Each row of a before or after table is a point. One or more steps were done to the points. Then noise was added and the rows were shuffled. The steps act on how far a point lies along the listed directions, d1 being the first. What was done? A step turns or swaps two directions, mirrors them in a line or flattens them onto one, adds a multiple of one to another, or multiplies one. Angles are multiples of 10 degrees, from the lower direction toward the higher: turns from -170 to 170, lines from 10 to 170 but not 90. Use the fewest steps. Two steps may share a direction if one is a turn and the other turns, adds or multiplies; they go together, in the order done. Otherwise the lowest direction goes first.

Directions:
(1): [-39 -61 -11]
(2): [ 51 -24 -46]
(3): [-35  32 -56]
Before (12 x 3):
[[-23 -50  17]
 [-26  33  24]
 [-54 -17  22]
 [ 10  -1   4]
 [-63 -21 -19]
 [-65  27  -3]
 [-21  22  60]
 [ -9 -16 -13]
 [-24   7 -39]
 [-16  41 -10]
 [ 12 -36  15]
 [-48  60   8]]
After (12 x 3):
[[-39  53 -33]
 [  2  50   6]
 [ 49  28 -20]
 [ 42 -44  35]
 [  1 -10  15]
 [  4  -6 -25]
 [ -6  79 -70]
 [-36  30 -76]
 [ 16  33 -84]
 [-28  95 -41]
 [ 66 -30   7]
 [ 45  31  59]]
Steps: swap d1 and d2; multiply d3 by 2

Directions:
(1): [-10 -47  45 -61  37  36]
(2): [-30   1  41 -10  12 -89]
(3): [-25  59 -48 -54  38  -2]
(4): [-95 -10  -4  29 -10  25]
(5): [ 9 33 33 53 73 17]
Before (14 x 6):
[[-42 -26 -16 -22 -17  19]
 [ 33  24  37  42  13 -68]
 [ 33  11  -2  -1  28 -38]
 [ 34   8  34  31  54   5]
 [-23  27 -13  32   9  23]
 [-30  22  -2  -5   6  16]
 [-32 -37  -3   6 -22 -14]
 [  0  23 -16  24  -8  37]
 [-58 -10 -13 -11 -15 -13]
 [ 11  25 -36 -10   4 -29]
 [-87 -24 -46 -39  -7  34]
 [-24   1 -15  -2 -31  15]
 [-16 -13 -28 -39 -40 -16]
 [ 44 -41  40  44   1   7]]
After (14 x 6):
[[ 38  13  44  41  70   8]
 [-30 -47  -8  -5 -39 -14]
 [-64 -15 -27 -29 -37 -19]
 [ 33  25   0   9  52 -35]
 [ 47 -45  60  61   4   5]
 [ 33  29  51  61  29 -62]
 [-29  19 -17  20  -2  14]
 [-12 -10 -33 -39 -41 -13]
 [-31  21 -14 -17  -2  10]
 [-43 -37 -26 -41 -36   6]
 [-95 -34 -69 -77 -45  22]
 [-30  -1 -25 -10 -45  12]
 [ 10  40 -40  -6  18 -31]
 [ -1  21 -18  22 -19  38]]
Steps: multiply d3 by 1.3; add -0.7 times d4 to d5

Directions:
(1): [-30   6  66  11  30  39 -82  10  -3 -27  55]
(2): [-31 -73 -18  23  35   9  63  31  11 -54  45]
(3): [-16  22 -38  -7 -52 -61 -10 -34 -18 -14  90]
(4): [-28 -52  43 -17  14 -49   5  24 -42  88  15]
(5): [ 49 -19  32   4  15 -18   8 -42 -95 -54 -19]
Before (13 x 11):
[[ 17  10   2  -3  15  54  11   6  -7  -1 -95]
 [ 37  16 -54  -9 -34  -7  69   1  10  13 -46]
 [-59  15 -19   4 -14  -7  -2  23  57  25  86]
 [  8  42 -19  17 -27  14 -25  -6  10 -44  38]
 [-21 -18  22 -13  -1 -21 -18  24   5  63  19]
 [ 36  30   0   9  -2  34   0 -14  29  -9 -81]
 [ -6   5  16 -10  23 -11 -24 -20 -11  -4 -17]
 [-16  -1 -44   8 -32 -19   4  -5  38 -13  70]
 [-24  10  -9   1  -3 -21  27  11  24  -4  49]
 [ -4   9 -27   2 -24   6  -2 -31  14 -17  21]
 [ 31  23  20 -38  -5  -1 -11  -6 -22  24 -38]
 [-12  -4 -25  -4 -17 -12  21 -17 -22 -38   9]
 [  9  76   3 -22   1  -2 -44  -7  -4 -33  44]]
After (13 x 11):
[[-13 -14  14  -2  28  -9 -11 -14  -5 -14  -3]
 [  5 -34  11 -24  23  -3  35  17 -22  -1  -3]
 [ -4 -26  23 -12  24  27  19  22 -33  36 -85]
 [  7 -33  37   3  19 -10  17  15  -6  62 -59]
 [ -5  22 -35  -1 -43 -24 -18 -13  25  12  52]
 [-25 -30 -22  19   9  28  22  27  46 -42  43]
 [-12  39 -12   0 -14 -10   8  -1  34  -7  35]
 [-50  29 -36  12 -13  11  -5  18  76  -2  86]
 [  1  25 -16 -18 -31 -21 -11 -32 -33  -3 -12]
 [-21  15  32 -31  19 -40 -25  18 -30  20  62]
 [-12  -1  -5  -9 -24 -16  -7 -28  -9  32  19]
 [-10  17  19  -3 -29 -28 -35  10 -23  41  40]
 [ 29   3 -36 -13 -31 -23  70  10  -6  50 -40]]
Steps: turn d2 and d4 by -130 degrees; add -0.5 times d5 to d2
